Each wall is flat, endless, passes through zero and stands at right angles to its row. A trip goes straight from one point to another. Which walls does it cross, in order?

Walls:
(1): [ 37 -75]
(2): [20 30]
(3): [37  8]
(4): [14 71]
(5): [-54  28]
Trips:
[ 0 20] to [15 11] => 5
[25 24] to [10 34] => 5
[ -1 -41] to [-57  -7] => 5, 1
[-30 -13] to [ 41 -34] => 1, 5, 3
[-37  41] to [57 17] => 3, 5, 1
[-19  37] to [-21 -20] => 2, 4, 1

Walls:
(1): [  8  28 -15 -24   6 -40]
(2): [  1 -16  -7 -11  -8 -19]
(3): [  4  -8 -33  -2 -70  16]
Trips:
[ 13   0  -2  -3 -38 -63] to [ -7 -94   7  99  -7  33] => 1, 2
[ 23   6 -49 -26 -23  -1] to [ -3 -61 -30  11 -19   3] => 1
[ -1  33 -84  19   4  34] to [  2 -24 -47  29 -10 -57] => 2
[-48   6 103 -21  -8 -12] to [ -8  34  34 -49   3 -26] => 1, 2

Walls:
(1): [  1 -53   8 -42  39 -39 -48 -13 -84  10  48]
(2): [-16   1   9   6  46  31  -9  19  20  49   5]
(3): [-51 -54 -68  45 -31  57  11  36  23 -13  46]
(4): [ -6 -36  46 -25 -36  51 -38  13 -26 -24  57]
Trips:
[ 24  22 -21 -65  32  54   7 -29 -12 -14  26] to [-74  73   0 -17   3 -38 -50  37  28 -29  -7] => 1, 4
[ 22   9  22 -12 -18  24   4   4 -56  -1  25] to [  4   5  58 -46 -28  37  -7 -35   7 -21  58] => none
[-49  17 -14 -25  33 -49  -6  39   0  23  -4] to [ 13  45   8  -4 -28 -57  59  28  63 102 -44] => 1

Walls:
(1): [-33 -22  -7 -63  59  22 -41 -31   8 -13   9 -28  -2 -24 -17  39   7   3]
(2): [-61 -51 -47 -23 -37  16  22  20   9 -26  -1  19  78  16  -5 -63 -36  15]
(3): [ 37   3   3 -14  21 -15 -29 -81  63  39 -32  74 -61 -30  13 -46 -16 -56]
(4): [-26 -34  25 -20  -3  26  -5 -18  -4  48  -1  69  11   8 -30  56  79  -9]
(5): [-20 -76   4  25   3   8 -32  53  29  25   0  22  12  -9 -26 -24 -25  37]
(6): [  9 -62  21  21  38 -16  10  34  20 -20  30  40   8   4   2  10 -43 -39]
(7): [-12  36   5 -44 -19  69  19 -22  20  17  16   3 -14  28 -29   8  -1  12]
(8): [ 48 -80  29  10  25 -23 -67 -23  55 -63  -8 -47  -3  20  51  11  -5  21]
Trips:
[ -1 -64  66  -3  -5  -4 -15  82 -66 -31 -25   9 -10  29   8 -75 -32 -22] to [  6  14 -27  12 -39  37 -10 -38  43  -7  20  11  -7 -41  26 -25 -10   7] => 3, 7, 6, 5
[ 20  38 -27   2 -14  19  -6 -34  -8  -2 -22  14 -51  30  -7  -1  -6  -7] to [ 35 -40 -70 -35  72 -20  48 -23  41   2  57 -38  51  24  36  11   5  31] => 1, 8, 2, 6, 3, 7
[ 38  25  33 -45 -22  36 -29  -6 -24 -15  -4 -58  10 -72 -24 -54 -31  54] to [ 29 -19 -83  18 -16 -32 -16 -22  16   5   6  22  10 -18 -10 -26  69  12] => 3, 7, 1, 4
[-58  18 -38  -6  51  33  -3 -36   8  -7   0 -74  15  30 -38 -14  68  -4] to [ 51  17 -20 -19 -23  44 -15  -1  -3 -35 -22 -42  54  50  17  29  26  14] => 8, 4
[ 18  64   1  -6  72  24  33 -32  74   4  -1 -41   0 -52 108 -45  46  39] to [-25  16 -11 -24 -30  29  15  -1   3 -52  17 -32  13 -33  22  21  54 -12] => 3, 2, 4, 8

Walls:
(1): [ 19  -4 -13 -41   6  66  10 -28 -19 -38  15 -18 -41   3  32 -28  -8  49
 -12  -5  -2 -42  17 -71  12   1  64   7  79  35 -12  42]
(2): [-12  27 -50  36 -27 -17 -37  26 -21  20  27 -34  16  20 -23  66   3  18
 -25 -60 -17  39 -20  -3  10 -34  35 -23 -42   7 -42  23]
(3): [-33  65 -25 -11  54 -10 -16  13  -3 -23  35 -13 -42  51  68   4 -15  28
 -16  -5 -23   7  28  16  40 -20  23 -28  -4  39  29  31]
(4): [ 25   8  56  60  80 -12  -1  45  -4  22  18   9 -32 -59  40  -8 -32 -29
  15 -34 -14 -32   0  14 -30 -19  19   9 -43  44 -59 -30]
(5): [-12  -5  32  -2 -21 -41   5 -35   9  25   7  30  -7   1  18 -15  19 -25
 -13 -29   0  33   2  47  24 -27 -46  25   3  -1 -38   0]
(6): [ -7   7 -21 -70 -19 -14  14 -17 -42  41  35  21  28  58 -65 -31  18  10
  10  46 -32  36   6  16  13 -30 -37   4  46 -15  31 -28]
(7): [ 62 -21  50 -14 -19 -14   5 -35 -24  56  17 -65 -48   5 -19 -46  -8  15
  -9  38 -49  51 -12 -12 -44   4 -26  14 -10 -27  27 -29]
(8): [ 40   7  -4  57  34  16 -23  26 -27 -30  31   1  20  42  14  25  -6  -2
  26  53   9  34  30 -33   8 -48 -15  63 -46  32 -26  65]
Trips:
[-54  65 -75   2  16 -13  41 -24  28 -49  -5 -15  -9  15  48  -8   3  -9
  21  -4 -16 -18  35  25   5  -4 -15 -76   7 -17 -29  28] to [-16  -1  15  -5 -49  13  72  61 -11 -23  -1 -11 -32 -11  36  49  20  35
  22  35 -59  -7 -12   1 -57 -42   4  60  35 -64  24  14] => 2, 6, 8, 7, 3
[ 59 -32 -30  -7  34  28 -12  10 -19  -5 -64 -19 -65  -1 -11 -49  34 -27
 -13  27 -14 -38  27 -41  16 -53  19  48   7  73   7  45] to [ 41 -47  49  40 -34   5 -21 -17 -10 -19 -20 -25  22 -26  46 -29  85  99
 -58  -4 -22 -23 -14  -3  29  23 -99 -28  13 -16  25 -20] => 3, 4, 5, 8
